Rows are points. Examples show where two turns around zero, p and q, send a point. Where does a point land after both, in the order given? Backwards means that the second turn is done in reverse. Each puzzle has new turns, and all numbers are rounded.
In the rows, 128 means zero.

Turn p:
[160 112] -> [155 104]
[124 171] -> [135 171]
[109 144] -> [114 148]
[119  84] -> [108  88]
Turn q:
[182  97] -> [189 139]
[115 120] -> [123 114]
[105 157] -> [ 92 135]
[111 138] -> [109 125]
Where do these land?
p, then q backwards: [102 137] -> [120 154]
q, then p: [159 142] -> [150 154]
p, then q: [ 82 154] -> [ 75 132]
q, then p: [149 119] -> [151 129]
q, then p: [148  88] -> [163 100]

Turn p:
[113 112] -> [112 113]
[110 129] -> [110 130]
[107 164] -> [109 165]
[182 107] -> [181 104]
Turn q:
[108 101] -> [118  96]
[171 160] -> [158 172]
[123 164] -> [111 160]
[134 124] -> [135 126]
[104  92] -> [117  86]
Where do these land?
q, then p: [141  96] -> [149 101]
p, then q: [125 180] -> [111 177]
q, then p: [118 108] -> [124 106]

Turn p:
[127 153 147] -> [107 150 136]
[101  79 147] -> [113  72 139]
[165 160 135] -> [139 172 147]
[ 99 105 128] -> [115  95 117]
[148 142  83] -> [166 150 101]
Turn q:
[128 148 134] -> [142 132 143]
[113 144 157] -> [127 120 163]
[ 85  88 149] -> [ 69 114 141]
[192 150 131] -> [189 106 110]
[115 140 105] -> [128 157 126]
[135  98  93] -> [114 138  85]
Where do these land?
p, then q backwards: [165  98 170] -> [110 163 178]
p, then q: [ 98 127  80] -> [128 160  81]
q, then p: [114 167 127] -> [114 157 154]
q, then p: [159 123 120] -> [160 126 123]
p, then q: [103 124 144] -> [ 99 135 133]

Turn p:
[107 108 127 137] -> [126 115 118 103]
[130 140 150 110] -> [140 135 155 131]
[141 123 140  89] -> [162 151 141 129]
[139 122 112  97] -> [146 159 117 129]
[141 125 118 225] -> [ 80  55  93 157]
[110 149 120 110] -> [114 153 142 118]
Turn q:
[ 97 161 141 105] -> [ 78 141 138 124]
[140 144 125 133] -> [130 145 117 129]
[122  82 180 148] -> [148 101 170 176]
[147  86 149 120] -> [162 115 164 132]
[127 137  74 132] -> [129 119  84  96]
[135 159  99 130] -> [120 147  95 111]
Where do these land?
p, then q: [135  89 100 138] -> [142 118 102  89]
p, then q: [110 144 127 113] -> [106 141 139 131]
q, then p: [112 143 131 119] -> [118 130 137 109]
q, then p: [134 131 167 203] -> [ 82  74  94 161]
p, then q: [108 171 111  99] -> [ 78 153 129 144]
q, then p: [173  93 118 118] -> [167 138 130 171]
q, then p backwards: [123 126 141 108] -> [114 144 140 125]

Turn p:
[ 88 146 124 112 108 154] -> [103 154 149 124 107 161]
[139 123 155 165 140  91] -> [135  86 114 132 110  90]
[167 186 118  79  96 110] -> [177 158 174  71 131 123]
[164  99 156 127 116  94] -> [157  74 127 117 146 121]
[100 117 148 125 176 139] -> [ 74 125 106 125 139 115]
[147 151  95 113 110 136] -> [160 164 142 123 132 135]
[129  98 150 170 147 124] -> [114  91 108 161 128 107]
[112 137  75 102 107 130] -> [149 173 117 116 119 167]
[105  94 132 160 151 173] -> [ 84 126 113 182 139 134]
Turn q:
[154 129 147  94  99 156] -> [145 128 182 110 140 116]
[133 145 134 153 119 168] -> [107 130 161 158 134 142]
[100 165  96 146 158 120] -> [ 84 158  90 142 128 127]
[125 111 147 116  78  89] -> [169 114 135 119  84  97]
[130  92 119 131 161 168] -> [115 108 131 112 154 179]
[175 141 124 168 114 116] -> [162 153 133 177 130 138]
[133  94 169 108 149 112] -> [154  82 115 109 151 117]
[ 73 147  87 108 147  95] -> [ 88 152  76  96 103 110]
Where do these land?
p, then q: [151 122 106 145  77 142] -> [148 124 159 171 152 145]
q, then p: [172 166 103 180 128 135] -> [121 149 151 168  94  74]
q, then p: [146 179 152 153 115 139] -> [120 100 121 141  88  86]
q, then p backwards: [ 83 102 136 133 157 120] -> [ 99  93 149 128 145  97]
q, then p: [ 80 108 113  78 150 116] -> [128 152 108  82 143 181]
p, then q: [142 115 131 119 136 153] -> [112 117 110 137 147 133]
q, then p: [123 104 155  88 134  91] -> [163 119 100  98 163 140]

Turn p:
[157 141 139 152 143 128 139 137] -> [152 111 122 148 155 124 134 137]
[111 155 147 105 150 154 167  95] -> [147 135 121  95 159 157 127  80]
[140 156  99 106 137 106  78 102] -> [146 182 141 160 104 122  98 120]
[126  95 172 155 155  85 169 161] -> [119  51 158 122 163  97 120 131]
[111 108 146 154 115 143 123 125] -> [116 101 133 127 113 154 144 135]
[127  98 168 112  75 145 135 162] -> [126 100 128  83  95 108 177 147]
[151 115 115 111 150 172  95 146] -> [155 145 104 111 116 143 105 175]
[ 99 150  86 168 135  96 118 155] -> [ 80 148 155 170 158 126 125 151]
[131 133  80  87  92 123 129  69] -> [111 178  90 135  89 119 120  75]
Turn q:
[ 78 146 116 173 119 117 142 133] -> [108 156 129 160 154  98 147  92]
[152 122 130 136 142 145 157 128] -> [128 109 117 132 129 151 157 137]
[ 87 113 147 138 127 145 128 107] -> [ 89 108 138 140 123 113 120 103]
[133  44 112 119 138 177 123 162] -> [108  97  68 174  88 155  96 155]
[175 160  97 127 105 118 102 105] -> [197 141 150 115 117 141 128 114]
[144  90 124  95 154 107 150 103] -> [133  85  90  90 140 133 118 133]
[115 185 132 139 152  96  81 104] -> [134 168 177  98 164 139 105  95]
[151 132 136 163  97 115 120 143] -> [158 131 151 163 141 117 135 145]
[116 160 158  62 119 132 148 168] -> [ 97 158 132  81  96 105 146 179]
Where do these land?
p, then q: [146 133 126 127 173 108  66 150] -> [141 154 173 158 142 146 108 177]
q, then p: [123 116 153 125 116 153 130  96] -> [113  97 132 114  96 130 134 118]
q, then p backwards: [145 126 120  96 145 161 175  99] -> [118  96 158 129  87 168 148 117]
p, then q: [143 111 137 173  93 138 119 149] -> [120 123  91 169 134 108 154 145]
p, then q: [127 162 111 141 113 134 110 150] -> [114 153 135 133 144 133 166 138]
q, then p backwards: [144 156  80 114  95 108 174  65] -> [163 144 192  83  91 136 169 108]
q, then p backwards: [ 98 141 125  63 134 112  85 171] -> [113 110  75  64 144 137  96 149]
p, then q: [ 99 147 131 135 154  96 135 124] -> [ 97 113 158 120 147 143 112 121]
q, then p: [119  73 115 152 150 167 129 147] -> [ 80 127 108 153 121 173 133 157]
p, then q backwards: [135 115 183 154 106 103 158 129] -> [138 117 150 148 104 135 167  76]

Turn p:
[168 120 122 137 137 166  96 140 119] -> [172 119 130 107 149 149 132 114  96]
[145 171 109 147 150 111 157 139 114] -> [165 132 107 163 121 115 142 117 162]
[149  93 156  92 169  99 141 103 147] -> [103  96 139 119 179  74 131 136 134]
[124 133 140 111 100 120 191 157 121] -> [107 118 130 144 108 138 183 155 161]
[111 104  75 147 151  83 113 150 112] -> [125 136  70 162 113  97 121 125  85]
[124  59 181 158  97 119 155 102 133] -> [ 74  71 186 153 122 135 129 131 102]
[118 154 119 132 139 148  71 139 160] -> [154 152 109 103 141 150  77 141 122]
[ 97 158 146 110 121 134  66 121 120] -> [135 188 149 101 127 129  91 142 117]
[141 145  90  97 113 106 130 116 138] -> [132 126 101  96 101  98 132 126 146]
[101 144 141 149 103 194 160 112 116] -> [112 141 158 132 119 195 141  92 154]
Turn q:
[124 158 104  98 179 100 158 128 105] -> [139 154 129  91 145  61 141 140 133]
[147 108 166 142 119 130 130 100 154] -> [146  90 123 153 132 146 130  97 141]
[131 120 158 106 139  88 114 151 146] -> [152  98 158  99 115 118 105 118 119]
[107 159  82 177  90 171  93 138 146] -> [ 89 142 108 163 112 174 118 197 144]
[170 153 154 141  88 121 172  84 149] -> [148 104 140 190 110 113 174 105 162]
[114 101 112  83 161 155  95 111 137] -> [112 141  86  87 127 130  89 100 145]
[134 159 138  92 126 109 159 171 137] -> [140 135 177  94 102 109 153 135 140]
[112 102  70 154 103 136 117 122 144] -> [ 84 116  83 140 108 142 133 155 107]
[ 85 150 128  95 138 127 114 106  86] -> [ 96 166 143 125 153  93  92 116 136]
[146 103 102 173 168 122 125 109  98] -> [152 132  76 140 167 118 132 142  91]
[145 140 153 126  97 115 114 173  84] -> [149 160 181 140 112 143 120 130  91]
[123  83 168 150 129 162 145 144 150] -> [130  99 130 116 152 188 150 102 126]
Where do these land?
q, then p: [182  73  93 127  99 176 122 142  98] -> [153 151 127 110  77 160 159  60 154]
p, then q: [174  93 128 102 144  91 187 127  87] -> [126  78 135 123 153  84 189 111  87]
p, then q: [112 102 140 134 130 137 145 111 117] -> [110 119 132 134 164 128 125 119 132]
p, then q: [121 140 122 156 138 101 113 145 135] -> [142 132 120 144 117 141 117 159 106]
p, then q: [139 128 176 141 108 130 121 179 123] -> [160 147 157 115 139 175 155 133 115]
p, then q: [135 155 111 138 134 137 127 110 174] -> [127 114  92 118  96 141 100 125 141]
q, then p: [121 166 109 130 102 125 118  75 107] -> [138 129 114 172  98 130  76 139 130]
p, then q: [ 66 112 104 102 142 151 171 154 165] -> [ 62 135 101  87 145 134 139 173 155]
p, then q: [ 87 120 136  71 139 110 122 121 134] -> [104 125 162  92 134  94 110 158 140]
p, then q: [148 167 146 131 162 154  82 160 126] -> [198 162 115 116 118 132 125 142 150]
q, then p: [123 153 142 176 109  96  99  86 143] -> [140  99 121 169 132 143  95 139  71]

Turn p:
[113 137 123 184 136 148 122 152 105] -> [134 143 137  99 164 135 131 155 170]
[133 127 110 124 217 142 101 128 116] -> [105 139 120  91 164 121  57  99 127]
[132  90 130 112 113 100 121 127 104] -> [130 111 127 163 151 125 129 143  96]
[139 147 113 112 104 146 120 153 114] -> [130 151 120 107 127 149 152 138 103]
[118 148 106 114 102 121 133  39 109] -> [139 173 104 193 125 114 147  78 139]
[145 149 124 104 127 111 150 138 123] -> [142 142 141 121 110 111 131 125  97]
[113 142 132 143 112 115 127 143 200] -> [107 115 136 126  64 136 126 155 158]
[160 120 193 156 106 125 135 105 156] -> [179  77 144 146 101 151 132 116 156]
[112  72 106 121 130 130 145 144 147] -> [ 98  92  97 129 133  98 130 155 121]
[115 147 144 111 134 142 127 150 105] -> [118 135 153 103 143 137 144 116 114]
Turn q:
[139 159 171 168 116 140 150 144 162] -> [124 161 159 165 106 115 119 161 166]
[ 67 137 104 125 155 147  84 118 120] -> [128  86 107 150 141 149  72 106 102]
[134  98 183 115 135 102 131 174 142] -> [ 58 136 141 121 137 139 152 154 151]
[139  94 107 108 139 124 149  92 128] -> [138 109 120 106 140 101 156  92 132]
[ 87 108 112 106 115  85 135 164 118] -> [ 79 117 101 119  95 148 144 118  95]
[133 225 141 126 130 139 154  96 135] -> [173 177 120 203 139 100 124 142 113]
[149 103 101 103 110 145 138 138 123] -> [141 137 129  97 125 152 152  98 134]
[132 100 125 148 152 137 118 139 101] -> [134  87 130 110 134 146 131 146 139]
[149 127 133 149 107 147 110  89 112] -> [165 127 164 109 139 111 113 134 118]
[150 131 103 133 122 115 112 125 137] -> [141 143 110 101 124 120 116 131 129]
Where do these land?
q, then p: [132 106 133 104 117 108 123 111 123] -> [118 132 144 141 139 105 129 106 112]
q, then p: [112 167 118 109 144 116 135 139 117] -> [139 160 112 114 150 117 128 148 146]
q, then p: [151 220 124 102 141 118 137 117 105] -> [178 189 134  81 144 113  98 156 135]
q, then p backwards: [132  99 114 162 126 105 135 105 182] -> [113 137 116 141 170 133 173 116 169]
p, then q: [135 132 120 115  99 167 145 134 124] -> [149 134 115 135 116 128 167 103 125]
p, then q backwards: [143 201 115 109 126 126  87 130 118] -> [138 152 118 101  61 147 113 162 139]
p, then q: [144  94 126 119 140 145 120 117 157] -> [135 108 123  91 120 134 114 100 122]
q, then p: [ 98 107 131 113 142 183 140 109 133] -> [144  91 108 150 136 129 108  99 167]
q, then p: [120 109 158 207 142 104 118 104 121] -> [110  77 157 148 130 149 119 186  96]
q, then p: [ 96 111 124 164 125 115 117 110 109] -> [125 102 127 156 157 144 135 150 106]
p, then q: [133  94 163 114  97 124 139 199 139] -> [ 94 103 157 112 122 178 187 123 135]
q, then p: [139  96 110 119 137 124 139 162 108] -> [113 115  98 112 121 104 158 117 116]

Turn p:
[138 116 138 103 148 143 140 127 149  93 137] -> [117 110 123  99 124 129  96 108 120 147 113]
[132 156 159 149 137  97 118 137 119 115 103] -> [124 157 131 137 155 112 115 111 115  87 132]
[ 93 152 138 163 108 102 128 151 166 146 131] -> [113 156 165 180 134 148 114 143 134 112 111]
[139 100 173  97 125  99 134 114 101 128 157] -> [135 131 118  97 124 155  97 122 125 122 189]
[101  93 142 131 132  97 124 102 118 114 115] -> [116 151  97 116 116 131 104 138 160 106 142]
[131  99 132  98 115 145 142 147  93 115  99] -> [144 100  94 132  93 113 127  98 127 119 147]
[123  79 109 110 140 134  82 133 112 105 149] -> [ 90  86 116 100 124 118 134 129 169 131 152]
[106 153 125 135 119 106 114 139 182 173  89] -> [136 128 147 177 136 129 112 181 117  94  92]
[179 162  69 181 106 162 156 113 175 155 111] -> [150 153 146 163 138  83 165 165  93 196  78]
[108 156 153  91 116  96 107 102 111 118 121] -> [137 142 146  92 111 135 118 134 122  70 142]
[ 95 114 173 115  97 134  94 127 114 108 131] -> [138 121 154 120 108 126 101 107 173  95 154]
[ 93 149 130 129 138 127 149 116 116 128 139] -> [133 150 128 120 121 163 140 116 133 117 111]
[188  96  64 100 139 164 154 154  80  99 167] -> [ 99  80  94  97 106 114 183  91  97 197 157]
[165 167  87 191 171 185 151 129 156 194 141] -> [161 129 133 162 201 136 186 149 107 196  73]
Turn q:
[132 112 140  98 134 169  74 149  95  72  79] -> [ 91  80 169 131 186 158 158  98 147 136 163]
[132 106 111 148 113  89 124 127 123 125 103] -> [119 106 108 149 138  91 108 121 123 143 126]
[154 115  69 180 118 112 125 118 110 113 190] -> [130  88 128 156  78 138  89 166  72 153 114]
[111 170 100 108 127  93 129 135 115 175 163] -> [130 148  63 135  80 158 117 126 137 124 128]
[135 142 119 146 114 116 178 103 102 118 130] -> [132 159 128 164 124 122 116 115  85 132 108]
[113 131 167 141  91 141  94 124 131 137 111] -> [169 114 130 140 167 134 132 131 165 127 122]
[ 68 141 166  78 139 100 129 137 138 120 149] -> [102 184 112 120 131 148 143 143 188 156 125]
[117 110 115  76 122 149 133 127 134 153 172] -> [143 151 139 110  79 148 128 127 148 145 169]
[133 111 193 138 147 114 110 135  82 114  76] -> [109 117 137 112 206 132 110  83 145 140  98]
[182 135 142 128 142 132 143 109 147 103 105] -> [122 118 158 118 128 101 162 103 104 117  95]
[107 136  96 143 144 147 137 101 164 168 149] -> [143 143 129 127  84 119 108 161 134  79 136]
[152 125 117 151 146 174 161 173 194 138 110] -> [144 127 135  73 136  89 164 164  87  86 154]
Where do these land?
q, then p: [109 184 127 117 144 150 103 129 112 124 150] -> [144 114 136 136 110 114 133  89 144 159  85]
p, then q: [154  96 128 166 127 109 152 150 150 198 104] -> [128  86  93 100 133 143  87 163  74 104 122]
p, then q backwards: [124 114 158  92  81 113 135 138 103  97 183] -> [136  87  92  72 149 167 126 124 102 146 149]
q, then p: [154 132 126  98  59 125 137  91 124 120 162] -> [179 168 139 159 143 107 134 149 110 166 157]
q, then p: [141 148 114 105 168 125 148 138 108 113 124] -> [147 141 128 111  94 149 148 112 150 111 111]
q, then p: [146  74 136 147 117  80 107 143 127 204  81] -> [ 73 109 112  81 132 105 123 216 123 121 150]
q, then p: [165  83 144 187 128 114 122 110 134 160 138] -> [120  99 106 121 140  81 109 157 123  90 177]
q, then p: [124 115 123  88 124 183 116 117 128  98 156] -> [169 127 161 136 133 158  97  98 136 158 142]
p, then q: [110 162 140 145 158 159 133 121 114  95  77] -> [ 88 119 139 165 125  88 150  92 126 104 104]
p, then q: [120 180 117 115 136 151 113 159 149  64 126] -> [112 154 150 163 170 103 114  90 176 133 111]
q, then p backwards: [125  94 158 141 137  97 142 108 169 180 117] -> [133 117 149 137 120 149 107  76 139  87  81]
p, then q backwards: [ 85 143 102 148 135 160 145 133 120 111 127] -> [145 165 156  98 130 104 118 100 129 120 133]
p, then q: [107 139  91 116 150  99 112 126 127 100 120] -> [ 99 156 124 158 151 124 141 136 139 135 159]
